Each row is a point. To make a cloud, some directions were put in groups of two or more. Within a group, all points are equally far from the middle, so they leave a hole (a ring in 2 directions, a hollow ball in 3). The other directions are filled evenly. Then the cloud was stretched, turned, moved and blurred a little. How many holes are there, and how many directions does each take, smallest first?
(in the rows, 128 means zero)

Cloud (13 x 2):
[[118  92]
 [132 175]
 [109 169]
 [ 88 193]
 [150 102]
 [147 194]
 [ 64  87]
 [ 81 176]
 [140 117]
 [145 142]
 [114 192]
 [142 139]
 [126  86]]
Holes: 0

Cloud:
[[ 74 189 161]
 [ 75 155  98]
 [139 162 163]
 [142 115 153]
 [105 191 179]
 [ 78 154  92]
 [104 162  77]
 [ 58 119 122]
 [136 161 177]
 [ 60 122 113]
 [154 152 122]
 [133 148 192]
 [ 59 116 124]
 [ 86 169 107]
 [ 76 139  78]
 [147 143 156]
 [ 63 162 124]
 [ 67 177 141]
 [147 130 155]
 [152 157  85]
 [147 161  90]
 [107 180 125]]
Holes: 1 (2)

Cloud (32 x 4):
[[175 143 109 172]
 [172 135 159 170]
 [ 98  92 158  73]
 [119 187 106 147]
 [129 168 101  81]
 [143  90  71 102]
 [125  47 140 117]
 [ 73 119 174 129]
 [153 122 126 186]
 [114  62 127 163]
 [179 149  91 151]
 [ 69 116 170 125]
 [156 119 146 182]
 [197 123 141 110]
 [201 127 128 125]
 [103 167 103 163]
 [ 66  98 156  95]
 [113 100  67  91]
 [126 131 188 156]
 [ 70  90  88 147]
 [ 63 100 144  89]
 [126  46 132 120]
 [ 60 110 159 115]
 [147 125 176 168]
 [ 80  76  86 147]
 [116  65 157 153]
 [110 150 185 146]
 [149 171 182 137]
 [135 177  95  96]
 [107 169 173 142]
 [193 146 160 119]
 [171 155  85 149]]
Holes: 2 (2, 2)

Cloud:
[[103 111 105 105 113  96 138 169]
 [180  97 129  78  76  87  91 117]
 [120  70 130 145  32  94  86 140]
 [171  85 130 173 152 198 187 163]
 [117 185 170 113  65 145 161 164]
 [152  67 142  81 115 120  76 110]
 [121 141 153 173  79 107  83 129]
 [131  42 122 126 109  76 148  57]
 [163 142 149 119 110 115 231  91]
 [ 83 139  57 140 156 105 144 123]
 [138 195 132  87 141 154 180 167]
 [132  58 189 156  90 106 109 131]
 [198 172 135 160  95 121 150  88]
 [ 29 143 126  69 159 172 108 131]
 [129 111 118 122 166  92 141 155]
 [191 173 126 111  84 181  64 176]
 [152  73 149 110 130  46  79  95]
 [108 118 152 112 155 117 208  72]
 [139 147  71 159 137 156  93 114]
 [214 171 140 149 125 154 112 132]
 [186 114 171  60  90 125 170 123]
 [177 122 175 118 120 204 180  96]
 [139 125  87 122 167 168 115 135]
 [143 126 130 170 165  84 144  95]
 [169 149  85  54 165 177 171 159]
 [140  77  92 163 174 168 170 140]
 [ 92 142 120  92  90 173 125 152]
 [119  87 151 149 150  71 123 173]
 [182  68  99  53 108 122 162 113]
 [156 144  97 149 101 117 157 188]
 [ 93 158  75  82 196 108  78 140]
 [100 151 123 116  86 132 149 181]
 [117  97  80 113 129 158 164  98]
 [125 195 102 164 110 138 216 155]
 [134 139 185  45 124 171 208 156]
 [148  95 132 102 117 129 133  87]
 [161 136 133 172 111 102 165 148]
 [176 152 102 138 187 149 162 119]
 [206 105 133 105 132 139 127 145]
 [ 83  49  78 117 153 115 135 127]
 [200 128 137  60 117 147 119 122]
 [115 120  88  74 163 153  95 184]
 [103 118 162 177 124 105 106 164]
 [114 155 163 111  86 105 140 129]
 [104 174  95 126 123 154 155 150]
 [135 129  78 140  83  97 158 111]
 [176  86  70 116 163  64 170 138]
 [106 146 133 170 123 150 127 102]
 [129 112  81 173  81  94 152 160]
 [107 115 200 164 141 109 119 110]
 [152  39 122 121 117 153 138 114]
 [172 114 109 158 101  84 104 177]
 [150 158  98 127 106 158  91 131]
 [ 85 125 145 146 147 192 174  87]
 [194  91 155 150 131 150  98  69]
 [ 85  88 130 108 142 102 174  81]
 [121 163 127 145 175 157 180 150]
 [177 151 150 184 171  87  83 112]
 [107  69 120  92  87 173 175 122]
 [181 138  85  65 131 172 140 164]
 [121  49 183 131 102 163 121 110]
 [131 151 165 117  39 127 160 164]
 [150 154 134  71  98 123 128 133]
 [174 124 104 136 108  93 187 202]
 [162  81  79 177 148 184 126 152]
 [105  60  48  88 143 128 151 116]
 [ 80 116 135  54  88 158 159 125]
 [120 128 157  98 102 131 161 164]
 [114  80 141  78 131 187 217 120]
 [135 147  91  77 154 168 117  84]
 [188 133 115  81  94 216 123 115]
 [186 160  78  46 175 168 160 159]
 [142  69 179 136 128 148 126 150]
 [158 142 147 150 114 113 129  76]
 [219 107 131 108 168 103 120 148]
 [177  39 117 190 133  88 121  79]
 [103  99 153 148 133 110 200  48]
 [142  65 147  87 192 131 143  62]
 [147 154  84 180 162 136 149 105]
 [ 79 138 193  96 159 180 176  92]
 [129  89 156  93 135 189 164  74]
 [111 137 133  90  70 132  68 125]
 [147 156 125  99 118 138 171 184]
 [141 131  90 121 118 215 138 121]]
Holes: 0

Cloud, 103 rows:
[[114 100 230 158 146  96 117 156 132]
 [155 148 121 136 184 135 166  74 169]
 [ 80 144 170  94 174 147 186 158 119]
 [126 191  97 119 123 187 109  85 119]
 [168 104 154 146 166 143 165  99  71]
 [ 99  85 174  82 120 114  80 159 114]
 [ 99 119 152 203 130  95 108 161  70]
 [141 170 135 188 110  75 116 176 121]
 [ 95 162 216 139 150 176 123 113 131]
 [171 107 142 142 109 103  89 145 184]
 [ 71  91 146 115 107 103 168 199 137]
 [ 68  90 159 163  95  72 146  94 103]
 [ 71  85 208 119 140 111  98 156 151]
 [ 62 169 137 204 127 145 193 119 109]
 [101 138 197 202 153 131 181 109 109]
 [100 173 127 177 150 128 209 155 123]
 [129 154 113 108 159 170  65 151 179]
 [164 168 163 140 170  94  70 104 112]
 [145 140 134 123 130  82 184  68 156]
 [133 121 130 102 204 134 125 149  93]
 [190 165 117  90  90 117 127 124 123]
 [155 108 134 110  75 145 118  84 154]
 [ 57 185 139 143 109 182 108 127  79]
 [111 114 139 116 137 102 168 130 220]
 [ 92  94  92 126  81 178 151 187 116]
 [166 177 155 116 118 163 178 142  86]
 [153 162  75 101 171 177 159  94 124]
 [116 144  95 144 133 152 165  52 148]
 [130 167 190  83 167 116 157 155 105]
 [147 136 182 189  94 105 158 150 158]
 [ 12 117 172 146  93 118 121 167 146]
 [ 90 212 129 165 138 153 113 192 112]
 [168  82 119 130 174 137 173  90 121]
 [104  83 111 168 190 137 114 150 133]
 [147 112 151 173 116 141 194 132 171]
 [ 58 124 210 168 103 132 101 114 121]
 [ 95 135  73 169 136 110 184 116 181]
 [ 53 158 213 187 136 122  97 148 134]
 [ 64 222 104 150 135 102 107 158 118]
 [ 91 112 169 187 161  74  75 130 157]
 [ 36 174 161 142 151  85 137 113 161]
 [ 26 167 143 203 100  96 133 143 107]
 [ 44 111  82 143 169 132 133 104 129]
 [112  90 161 107 148 120 201 119  87]
 [102 200 165 108 126 179 114 145 172]
 [ 81 155 134 183 167 183 149 151 179]
 [ 99 120 134 169  85  66 124 179  95]
 [ 74 109 147 102  85 118 160 119  69]
 [ 87 144  87 207 106 102 132 122 179]
 [ 94  67 103 139 164  90 145 136 172]
 [162 116 161  94 162 176 102 148  87]
 [101 156 127 127  99 172  69 155 182]
 [ 62 145 106  89  99 110 139 193 110]
 [101 131 205 159 111 162 157 114 178]
 [107  97 138 114 175 132 102 125 208]
 [ 53 163  97 104 148 101 107 187 139]
 [104 165  67 147 137 192 184 133 106]
 [169 139 138 163 141 160 196 102 145]
 [102 120  61 103 113 143 106  97  86]
 [164 153 123 144 130  70 183  81 124]
 [121 161  76  91 140 113  96 120  84]
 [105 161  92 113  98 170  65 120 147]
 [101 112 115 143  79  65  77 129 130]
 [ 86  95 197 123 107  61 124 133 170]
 [ 78 203 114 140 140 157 191 144  91]
 [153 102 169 118 175  96 136  97 189]
 [197 106 159  99 164 152  97 114 128]
 [125 201 137 104 155 122 159 172  91]
 [ 97  57 118 124 112 121 103 121 193]
 [164 181 121 156 167 124 177 139 158]
 [ 92 144 132 210 120  98 169 151 184]
 [173  79 133 135 169 118 116 141  94]
 [ 91 192  76 124 121 160 188 107 145]
 [129 136 198 147 176  88 136 177 129]
 [ 94 167 143 156 148 182 162  87 180]
 [ 54 134 148 170 178 173 170 157 139]
 [ 80 110 135 165 193 136 152  83 139]
 [ 93 101 175 208 130 100 155  95  91]
 [188 149 101 126 101  86 119 145 110]
 [151 142  54 112 125 140  79 147 107]
 [ 72 148 159 192 107 132 109 197 167]
 [ 86  76 133  65 137  99 122 142 159]
 [195 126 109 130 131 137 151 160 152]
 [108 127 114  86 153 148 152 125 215]
 [149 149 131 166 149 156 121  76  62]
 [ 76 158  80 187 124 159 168 100 164]
 [161 133 125  91 102 188 173 144  90]
 [141 109 122 102  83 157 111 178 177]
 [102  67 145 100 162 112  87 159 166]
 [130 155 157 191  93  84 192 125 108]
 [119 177 161 153  65  85 130 133  85]
 [148 190  99  91  90 120 155 118 111]
 [ 67 129 107 112  83  80 174 124 152]
 [ 50 194 114 175 132  81 120 129  97]
 [102 102 186 112 134 187 166 116 171]
 [ 68 127 134 179  95 110 147 153 211]
 [141  92 214 121 111  79 141 108 101]
 [174 106 141 176 126 133 162 103 175]
 [132  96 104 117  87 173  70 141 103]
 [ 62 137  76 167 114 107  89 110 168]
 [117 162  94 122 162  96 197 108 152]
 [ 59 160 180 138 199 148 136 142 122]
 [146 187 142 175  90  95  88 149 139]]
Holes: 2 (3, 6)

Cloud, 96 rows:
[[198 118 144  76  95 131 204 141  93]
 [163 155 187 117 130 139  89 123 195]
 [110 113 169 129 123 146 181  78 130]
 [ 78 139 125 100 144  74 196 153 164]
 [146 164 121  72 145 148 190 105 126]
 [150 188 124 165 143 138 164 201 139]
 [148 215 120 132 137 139  94 188 148]
 [100 162 144 132 118 155 140  98 196]
 [184 152 170 145 149 119 111  97  81]
 [108 175 204 149 128 151 111 161 108]
 [153 135 195  90  69 137 181 123 121]
 [109 135 159 140 174 146 131 196 119]
 [180 143 152  96 110 103 194 128 188]
 [138 123 204  91  99 119 122 194 162]
 [106 136 161 154 110 203  82 133 145]
 [176 105 130  62 129  65 177 155 125]
 [147  88 163 144 134 122  56 184 124]
 [130 146 174 160 170 179 122 139  91]
 [147 108 148  86  55 143 152  96 137]
 [104 181  99 122  98 159 114 209 139]
 [112 154 134 152 135 191  72 143 182]
 [154 169 144 125  81  80 195 158 168]
 [ 51 154 150  80 160 133 140 115 108]
 [111 134 176 143 115 206  99 135 161]
 [122 210 169 138  92 115 187 130 179]
 [104 184 175  83 177 103  97 179 176]
 [169 127 175 183 173  98 112 136 100]
 [133 155 177 185 154  95 134 187 114]
 [161 166 113  91 145 168 182 109 141]
 [125 173 178 185 139 166 124 184 155]
 [125 110 208 115 125 124 162 156 203]
 [131 179 180 103 183 121  91 172 113]
 [118 190  90 107 137 138  82 153 125]
 [164 182 211 108 148 151 169 188 160]
 [123 161 162 103  97  50 112 174 119]
 [128 136 112 151 120 175 192  99 107]
 [ 91 123 168  66 128  95 163  86 150]
 [182 150 141  82 189  73 156 169 151]
 [208 145 114 117 154 153 170 108  87]
 [ 59 174 156 116 152 159  75 164 144]
 [139 141 172 117 128 220 132 111 139]
 [134 151 112  82 150 112 165 202 166]
 [103 140 143 156 183  74  68 185 129]
 [122 112 126 165  86 203 109 117 126]
 [167 111 124 131  91 119 144 166  68]
 [104 105 129  79 150  97 159  75 122]
 [ 73 187 219 132 152 103 159 151 143]
 [162 100 112  99 161 149 145  72  96]
 [ 44 127 106 129 122 111 136  93 183]
 [123  98 171 121 124  32 101 109 113]
 [ 93 120 149 111 191 147 100 101  96]
 [ 70 128 159 156 159 160  79 178 170]
 [134 151 173 165 156 156  72 117 105]
 [116 106 213 152 119  89  97 164 151]
 [178 117 142 138 147  99  61 113 129]
 [187 161 166  43 152  69 142 156 127]
 [101 171 180  53 122 138 143 154 134]
 [104 160 174  92  57 147 169 147 143]
 [153 105 178 137  67 100 109 127 109]
 [120 135 215  89 171 133 129 146 208]
 [112 181 118 113  80 204 107 170 148]
 [128 160 186 135 175  99 188 124 127]
 [148 163 117  77 110 204 171 146 180]
 [168  95 177 163 108  97  78 163 119]
 [152 100 100 155 127 108  68 170 144]
 [117 138 161 155 170 106  61 148 183]
 [164 117  90 183 118 157  93 124  97]
 [109 135  93 191 149 101  72 162 125]
 [ 68 101 102 100 145  77 116 104 153]
 [144 156 126 146 128 160 108 141  43]
 [171  90 126  86 107  77  91 107 124]
 [139 117 166 141 202 115  51 149 133]
 [199 135 182 155 146 143 120 100  84]
 [232 143 156 115 108 135 128  94 101]
 [189 167 171 125 139  59 116 168 107]
 [131  81 155 151 119 118 179  98  98]
 [ 69 128  60 153 153 154 104 117 115]
 [160 174 150 129 128 219 148 152 105]
 [137 135 156  53 168 147 184 128 125]
 [160 104 142 136 126 106 110 154  47]
 [143 208 184 114 139 123 117 200 129]
 [ 61 160 157  79 100  82 181 169 150]
 [126 109 170  83 108  71 200 122 145]
 [ 87 156  97 123 169 130 176 135 163]
 [167 103 172 114 150 111 182  79 132]
 [ 70 127  88  97 168  74 140 126 126]
 [128 109 182 134 141  74  61 134  94]
 [ 58 168 127  95 165 130  78 163 152]
 [134 118 130  57 162 115 129  96 164]
 [171 169 148 100 100 204 168 138 193]
 [ 79 160  60 150 153 160 129 131 147]
 [173 126 116 117  56 129 143 130  77]
 [131 182  84 187 136 178 137 150 109]
 [106 136 179  85  92 165 161  94 129]
 [ 82  84 144 155 100 162  89 122 122]
 [205 131 125  78 174 117 171 141  75]]
Holes: 1 (8)

Cloud, 98 rows:
[[ 87  92 166 197 162 163  89 142 124]
 [126 173 133 152 181 115 125 130 200]
 [ 85 136 124 161 225 126 129 102 132]
 [193 124 151 177 138 152 155 129 141]
 [ 94 166 121 129 187 122  85 190 176]
 [177 137 155 155 133 148 133  57  91]
 [124 151 173 162 112 130  73  70  44]
 [109 158 184 192 130 180 121 127  60]
 [124 163 194 120 201 110  70 156 130]
 [128 161 134 152  93 112  36 132 126]
 [134 102 133 133 141  97  71  88  86]
 [146 170 105 211 193  90 139 126 135]
 [116 108 111  90 153 126 166 118  83]
 [175 174 114  77 105 152 162 111 126]
 [125 122 199 125 133 131  66 112  59]
 [102 144  62 137 104 117 162 108 150]
 [102 149  94 158 130 175  84  72 156]
 [104 182  95 144 150 127 202 163 151]
 [126 174 124  86 146 122 188 140 173]
 [158 118 133 108 172 103 111  91  80]
 [141 137 146 145 127  82 108  61  56]
 [ 96 127 115 143 155 116 141  48 103]
 [ 97 156 124 141 143  60  69 139 149]
 [139 168 115 166 143 214 104  96  79]
 [156 114 155 124 103 123  82 184 158]
 [114 124 172 141 124 138 156 178  72]
 [178 136  81 123 111 130 155 121 154]
 [140 216 103 109 169 161 141  80  99]
 [ 73 175  91 186 105 114 112 109 151]
 [107 176 159 179 173 137 166  56 116]
 [117 149  84 164 107 103 122 109  60]
 [121 134 142 181 129 136  35 131 152]
 [133 190 106 136 161 200 181 116 107]
 [109 134 107 139  95  87  85 152 152]
 [128 172 112 148  98 150 148 186  91]
 [ 94 169 173  98 196 106 109 123 132]
 [132 190 158 117 186 146  88  67 113]
 [103 170 149 117  70 134 116 145 121]
 [ 91 211 142 144 146 112  53 108  90]
 [116 213 142 152 201  88 142  99  96]
 [109 212 104 149 140  66 181  89  96]
 [126 117  98 134 155 123 115  84 181]
 [152 134 107 120  92 110 167 102 152]
 [133 165 137 144  92 137 161  75 147]
 [142 108 113 170 138 134 166 153  79]
 [ 87 125 160 180 215 133 123 115  70]
 [149 165  80 128 170 110 114 173 184]
 [171 167  83 114 155 127 116  80  95]
 [178 102 118 167 112 139 138 108 122]
 [ 87 130 150 159 188 134 117  75  54]
 [ 93 171 117 147 160 121 213 150 128]
 [113 204  64 124 133 130 164 166 107]
 [138 120 140 151 209 129 175 115 143]
 [ 86 153 143 144 187 102 107 155 183]
 [102  98 106 129 136 160 132 178  86]
 [112 190  59 148 122 184 158 137 152]
 [139 165  89 118 187 122 153  69 120]
 [ 89 151  80  70 116  99 142 121 140]
 [176 168 183 130 121  61  79 102 113]
 [113 210 103 139 138 158 179  90 145]
 [ 89 204 107 119 178  92 131 158  99]
 [124 126 137 117 129  42 115 145 127]
 [128 242 112 155 129  78 155 113 133]
 [130 102 135 148 192 136 171  95 140]
 [139 193 171 167 140 128 140 155 171]
 [153 213 189 144 125  73  97 149 122]
 [122 130 143 182 166 150 164  64 143]
 [103 112  96 208 128 158 126 108 107]
 [139 106 175 165 180 164  58  77  98]
 [ 89 120  96 138 147  78  94 123 140]
 [114 173 144 184 199 132  41 113 128]
 [158 136 191 159 175  51 119 165 151]
 [103 206 126 179 186 103 140 117  51]
 [109 191 107 106 154  96  51 154 111]
 [126 138 122  99 128 178 202 125 128]
 [105 196 111 130 141 159  83  87  53]
 [ 93 161 186 108 113 108  93 120 120]
 [117 142 164  84 152 130 161 186 146]
 [123 179  89  90 128  99 111  77 100]
 [ 83 165 106 178 159 115 155  48  81]
 [ 70 122 142  76 169 132 148 119 139]
 [159 141 139 207 155 151 161  93 151]
 [143 115 166 116 174 115  52 105  70]
 [145 222  87 150 120 114 161 161 128]
 [100 186 134 148 157 163  47 149 164]
 [183 158 143 170 150 165  48 104 107]
 [156  99 132 201 175 113 157 104 118]
 [119 165 154 152 115 142 204  94 111]
 [120 154 142 179 107 119  40  78  84]
 [129 181 132 193 122 127 164 127 180]
 [ 98 126 122 149 177 112  48 173 128]
 [ 78 196  86 105 172 171 147  80  97]
 [ 95 108 185 120 187 138 120 102 139]
 [181 122 160 199 147 129  50 130  99]
 [110 162 125 150  78  71 193 134 127]
 [139 133 153 160 209 146  85 161  69]
 [166 103 183  86 173 115  91 114 111]
 [175 165 134 168 153 189  73 113  81]]
Holes: 1 (8)
